Each row of a before or after table is a point. One or more steps were done to the points. Then noise was added and the rows were shuffled. The steps act on how far a point lies along the listed directions, d1 being the first. What was done? A step turns or swaps two directions, mirrors them in a line or flattens them onto one, adds a multiple of one to another, or multiplies one. Angles are multiples of 10 degrees, from the lower direction toward the higher: turns from -170 to 170, lines from 10 to 170 but not 90. Use the fewest steps. Two steps may share a direction if one is a turn and the other turns, adds or multiplies; they go together, in the order done. Otherwise the lowest direction goes first.
In the rows, zero is written as 128.

Directions:
(1): [163 171]
(2): [171  93]
Before, 8 rows:
[[132 167]
 [168  75]
 [104 175]
 [140 101]
 [ 56  91]
 [ 83  56]
 [189 117]
 [128  97]]
After:
[[123  96]
 [130 136]
 [101  49]
 [116  90]
 [124 105]
 [137 162]
 [139 164]
 [111  71]]
Steps: flatten d1 and d2 onto the line at 160 degrees

Directions:
(1): [ 84 101 186 139]
(2): [ 66 159  99 106]
(3): [115 136 108 202]
Before, 13 rows:
[[152 115 151 165]
 [145 105 135 178]
 [ 41 154  87 197]
 [133 135 130 118]
 [144 100 168 126]
 [141 129 132 201]
 [ 83 137 123 146]
 [168 103 129 121]
 [155 112 161 130]
 [146  98 154 145]
 [130 124 138 126]
 [160  90 141 118]
 [156 116 146 115]]
After (13 x 4):
[[129 114 143 174]
 [ 99 140 138  96]
 [ 82 149 122 124]
 [102 119 117  84]
 [126 112 123 250]
 [113 129 105  88]
 [123 128 136 122]
 [119 135 128  92]
 [ 76 138 107 137]
 [137 134 132 120]
 [ 85 128 128 109]
 [ 76 162 104 163]
 [ 92 125 146  95]]
Steps: mirror d2 and d3 in the line at 80 degrees

Directions:
(1): [155 175 123 165  85  74]
(2): [116 179  60 135 138 169]
(3): [175 177 171 112 174 142]
(4): [ 53 166 152 114 147  97]
(5): [146 132  98  46 116  96]
Before:
[[123 108 129 130 133 165]
 [121 118  97 109 188 197]
 [134 122  99 143 159 159]
 [ 73  77  91  78 241 222]
 [ 96 127 166 167 152 143]
 [168 106 128 140 137 154]
 [108 156 102 128 161 160]
 [114  99 117 127 148 179]
 [ 61  64 123 140 109 161]
 [164 103 161 198  98 125]
 [144 105 121 141 107 131]
 [137 158  71 150 160 221]]
After, 12 rows:
[[166  42 191 126 131 139]
 [ 76 146 147 152 115  92]
 [156  69 169  95 181 158]
 [146 117 166 106 158 152]
 [122 132 114 144 139 163]
 [182  72 175  78 249 200]
 [133 128 158 115 144 147]
 [171  84 135 127 138 149]
 [ 97 110 162 116 143 112]
 [113 149 154 135 123 107]
 [171 192 170 128 159 157]
 [147  98 158 130 159 118]]
Steps: mirror d1 and d3 in the line at 160 degrees; turn d2 and d4 by -130 degrees; multiply d5 by 0.4

Directions:
(1): [133 162 117  40 173 129  82 112 142]
(2): [ 60 149 177 104 147 125 159 156  68]
(3): [186 119 182 138 154  55 114 117  99]
(4): [ 80 100  93 114 137  50 163 111 167]
Before:
[[198 130 159 150 127 157  85 137 115]
 [161 145 175 121 153 118 109 115 105]
 [139 139 132  68 184  98 107 109 134]
 [196 145 154 109 134 128  78 114 118]
 [142 107 153 145 127 103 128 124 123]
 [ 82 160  96  56 142 136 110 128 159]
 [211 135  88 112 147 138  75 112 168]
 [102 162 121 117 139 182 127 148 134]
 [115 157 123 123 107 193 112 156 125]
 [171 135 107  86 175 126  90 104 175]
 [165 169  93  91 133 213  82 109 156]]
After, 11 rows:
[[ 85 149  92  57 147 122 113 123 163]
 [142 136 119 157  81 221 109 141 127]
 [ 73 127  81 111 133 174 153 131 156]
 [126 166 138  94 168 130 112 137 130]
 [153 164 153  93 146 137  89 142 106]
 [214 151  85 154 109 249  70 137 147]
 [ 98 130 126 160 105 177 149 130 127]
 [149 136  86 124 131 219 103 125 172]
 [198 187 122  89 136 235  59 116 133]
 [121 107 133 163 110 130 137 132 130]
 [182 131 144 173  96 216  93 152 113]]
Steps: mirror d1 and d3 in the line at 150 degrees; add 1 times d2 to d4

Directions:
(1): [143 161 169 139 129  34  87 161 125 169 110]
(2): [183  65 167 127 132 106 180 179 132  81 134]
(3): [116 129 156  43 107 134 126 141  66 148 188]
(4): [152 136 120 158 142 148  44 151  87  61 154]
(5): [ 91  92 136 136 223 113 118 122 154 146 187]
Before (14 x 11):
[[130 135 116  99  90 168 104 126  68 110 139]
 [155 148 149  94  83 138 111 138  85 132 129]
 [116 147 124 115 107 116 145 117 126 140 112]
 [135 146 131 125 113 145  97 131 112 104 135]
 [106 134 111 121 126 141 140  93 126 149 130]
 [ 95 103 108 119 159 186 145 106 137 114 138]
 [141 133 110 131  86 138 106 123 129 131 104]
 [107 116 119 119 142 171 165 110 146 132 136]
 [153 150 113 158 121 146  79 140 107  89 135]
 [145 151 127 143 100 132  99 133 107  88 103]
 [134 149 130 138 101 109  60 151  96 117 128]
 [128 133 128 126 124 130 133 109 128 147 143]
 [109 108 129 132 154 140 146  99 137 140 151]
 [158 114 126 120  97 169 120 151  84  58 152]]
After (14 x 11):
[[ 95 165 100 135 145 139 101  94 137 166 143]
 [ 66 128  92  87 129 195 168  74 130 155 165]
 [ 96 165 138 128 128  70  58 135 118 185 135]
 [149 112 119 141  98 173 155 108 120  93 116]
 [116 104 121 127 155 128  94 124 137 138 155]
 [ 86 117 107  86 133 183 120  99  88 138 173]
 [141 106 114 136 126 160 130 122 103  85 143]
 [101 149 124 114 133 146 108 108 129 141 145]
 [117  97  79 121 113 249 168  96 123  64 117]
 [119 133 159  86 143 118 104 129  99 168 170]
 [136  96 105 127 120 217 175 118 131  73 133]
 [131 117 140 123 146 106 123 145 116 108 148]
 [ 85 143 129 125 163 116 106 103 135 150 145]
 [149 127 130 133 118 135 126 122 119 120 145]]
Steps: multiply d1 by 2; mirror d2 and d4 in the line at 140 degrees; mirror d3 and d5 in the line at 170 degrees

Directions:
(1): [138 156  93 134 141  42 103 154  85 189 168 134]
(2): [132 147  83 104 131 102 211  73 166 134 148  76]
Before:
[[110 125 153 125 147 155 136 130 130 125 120 149]
 [111 119 145 134 128 153 128 137 140 108  98 124]
 [135 127 137 109 121 143 120 120 119 116 125 129]
 [137 146  87 108 149  96 165  88 147 158 160  96]
 [140 121 136 122 136 121  70 167 101 146 113 159]
 [112 124 100 108 127 170 232  57 196  77 132  60]
 [124 136 147 125 154 144 146 123 135 113 120 143]
 [134 122 127 129 133 141 152 108 132 128 155 130]
 [133 123 140 131 126 120 120 146 110 153 132 148]
 [133 123 115 129 125  87 127 161 102 159 151 144]
 [121 117 111 129 113 128 152 111 144 148 142 109]
 [110 118 127 107 116 176 234  52 202  93 121  77]
 [118 110 113  82 113 145 231  62 200  81 111  77]]
After, 13 rows:
[[121 151 105 147 145  30  83 170  67 210 180 148]
 [131 130 135 111 120 135 110 128 114 129 127 133]
 [137 105 142 102 130 180 132 120 158  99  87 124]
 [126 110 120 112 116 146 189 117 159 119 132 118]
 [136 146  97 127 131   7  88 166  77 197 163 146]
 [124 115 106 133 118 110 141 125 122 163 151 113]
 [111 128 148 137 149 135 118 143 107 143 121 157]
 [138 149  84 117 158  84 158 102 135 159 171 101]
 [133 116 147 127 119 150 151 119 138 128 123 127]
 [130 163  82 154 144  29  80 172  59 194 194 138]
 [133 129 130 131 134 127 138 121 115 146 165 133]
 [112 132 144 143 131 122 100 153 119 129 108 139]
 [135 134 145 136 157 124 132 137 114 125 128 158]]
Steps: mirror d1 and d2 in the line at 60 degrees
